Every row gives one point. The points of each table are mixes of a few directions, plus a little noise. How many directions does each table use, and how many do they share? Where both have some left over, give the other angles between the two spaces (their principal angles), to ten degrees, smallest first.

First (6 x 2)
[[-11  -7]
 [ 33  19]
 [ 27  16]
 [-35 -21]
 [ 31  18]
 [-45 -26]]
Second (5 x 2)
[[ 21  -7]
 [-67  24]
 [ 32 -11]
 [ 13  -5]
 [  0   0]]
Directions: first 1, second 1, shared 0; angles 50

First (10 x 8)
[[ 16  -7  14   7 -24 -15  55 -44]
 [-14  17 -18 -72  43  68 -83  -5]
 [ -7  -1 -47  31  23   4 -53  61]
 [-14   5  -4  -7  16   8 -38  34]
 [ 24  -8  -7   5 -17   0  46 -55]
 [-13   3  32  -3  -6 -17   6  18]
 [  4  -6   2  32 -14 -27  26   9]
 [  2  -1 -17   5   6   6 -12   5]
 [ 10  -4  13   5 -16 -11  37 -28]
 [ -9   2  32  -3 -10 -16  15   6]]
Second (10 x 8)
[[ -1   1   1   0   0   1  -1   0]
 [ 17 -57 -50  33 -14 -36  51 -11]
 [ -2   8   6  -5   2   4  -6   2]
 [-14  46  41 -27  10  28 -41   7]
 [-10  35  31 -20   7  21 -31   7]
 [-17  56  50 -33  13  34 -51  11]
 [  4 -12 -12   7  -3  -9  12  -3]
 [ 12 -39 -34  23  -9 -23  35  -7]
 [ -7  25  21 -15   7  15 -22   5]
 [ 17 -60 -54  35 -14 -36  56 -12]]
Directions: first 3, second 1, shared 0; angles 30

First (11 x 12)
[[ 28  22  -7  -3  26  10  19  35  13  -3  21  24]
 [-55 -49  17   6 -51 -18 -39 -70 -26   3 -47 -48]
 [  4   4   1  -1   2   0   1   5   2  -1   4   2]
 [ 38  32 -10  -4  32  11  25  47  16  -1  33  32]
 [ 27  22  -6  -2  24   7  17  34  14  -3  22  21]
 [ 13  11  -3  -1  12   4   8  17   5   0  11  11]
 [ 26  20  -6  -3  21   8  17  31  12  -1  21  20]
 [-63 -54  18   5 -55 -21 -44 -76 -32   5 -53 -52]
 [ 23  19  -7  -2  21   8  14  29  10  -1  20  19]
 [ 15  13  -4  -1  13   6  11  18   7   0  13  12]
 [-53 -45  16   6 -46 -17 -35 -64 -25   4 -45 -44]]
Second (8 x 12)
[[  8   9  -3  -1   9   3   6  12   5   1   7   8]
 [-67 -57  19   7 -61 -22 -48 -85 -34   5 -57 -57]
 [ 32  28  -9  -2  30  11  23  39  15  -1  26  26]
 [ 40  35 -12  -3  38  14  28  51  21  -2  34  35]
 [ 22  18  -6  -1  20   7  14  27  12  -2  18  20]
 [-12 -13   4   1 -11  -4  -8 -16  -6  -1 -10 -11]
 [ 21  17  -6  -1  18   7  14  27  10   0  16  15]
 [-43 -38  12   3 -38 -14 -29 -53 -22   2 -36 -35]]
Directions: first 1, second 1, shared 1

First (10 x 20)
[[ -5 -40   5 -21  -5  32 -11  19 -19  -4 -19  31   2   7  30  12  13 -26
  -16  25]
 [  8  86  -9  48   8 -71  24 -43  41   7  41 -65  -6 -16 -66 -27 -28  57
   31 -56]
 [  1  15  -2   8   1 -11   3  -6   6   2   7 -10   0  -2 -10  -4  -3   9
    6  -9]
 [ -7 -58   7 -30  -8  49 -16  29 -28  -4 -27  44   3  11  45  20  19 -38
  -22  36]
 [ -5 -65   8 -35  -7  52 -18  31 -29  -5 -30  47   4  12  48  21  20 -43
  -23  39]
 [ -2 -24   3 -13  -4  20  -8  11 -12  -2 -11  18   2   4  18   8   8 -16
   -8  15]
 [ -2 -16   2  -8  -1  13  -4   6  -6  -2  -9  13   1   2  12   5   4 -10
   -7  11]
 [  9  95 -10  52  11 -77  29 -47  44   8  46 -72  -4 -18 -73 -32 -30  61
   37 -60]
 [ -1   3  -1   2   0  -3   1  -1   2   0   1  -2  -1  -2  -2  -1   0   2
    2  -2]
 [  1   2  -1   3   0  -1   0   0  -2  -1   0  -1   0  -1   0   0  -1   0
    0  -1]]
Second (9 x 20)
[[ -8 -84  10 -45  -9  72 -26  40 -40  -8 -42  64   5  16  66  28  27 -55
  -31  54]
 [  0  25  -1  14   3 -19   6 -11  11   2  11 -17  -1  -5 -17  -8  -6  17
    9 -16]
 [  5  51  -6  28   5 -43  16 -25  24   5  24 -39  -3  -8 -39 -16 -17  33
   19 -32]
 [  5  41  -4  22   5 -32  12 -20  18   4  19 -30  -5  -6 -31 -12 -12  28
   17 -27]
 [  6  51  -6  28   6 -42  15 -23  23   6  25 -39  -4  -8 -40 -17 -17  34
   21 -33]
 [ -3 -55   6 -31  -5  44 -16  27 -25  -4 -26  42   5  10  42  17  18 -36
  -20  34]
 [ -6 -61   6 -35  -4  51 -20  31 -29  -5 -29  47   5  11  48  20  19 -41
  -24  39]
 [ -1 -15   3  -9  -4  10  -5   9  -6   0  -7   9   3   2  10   5   6  -7
   -5   9]
 [  5  48  -5  26   5 -40  14 -25  23   4  25 -37  -3  -9 -38 -16 -16  32
   19 -31]]
Directions: first 1, second 1, shared 1
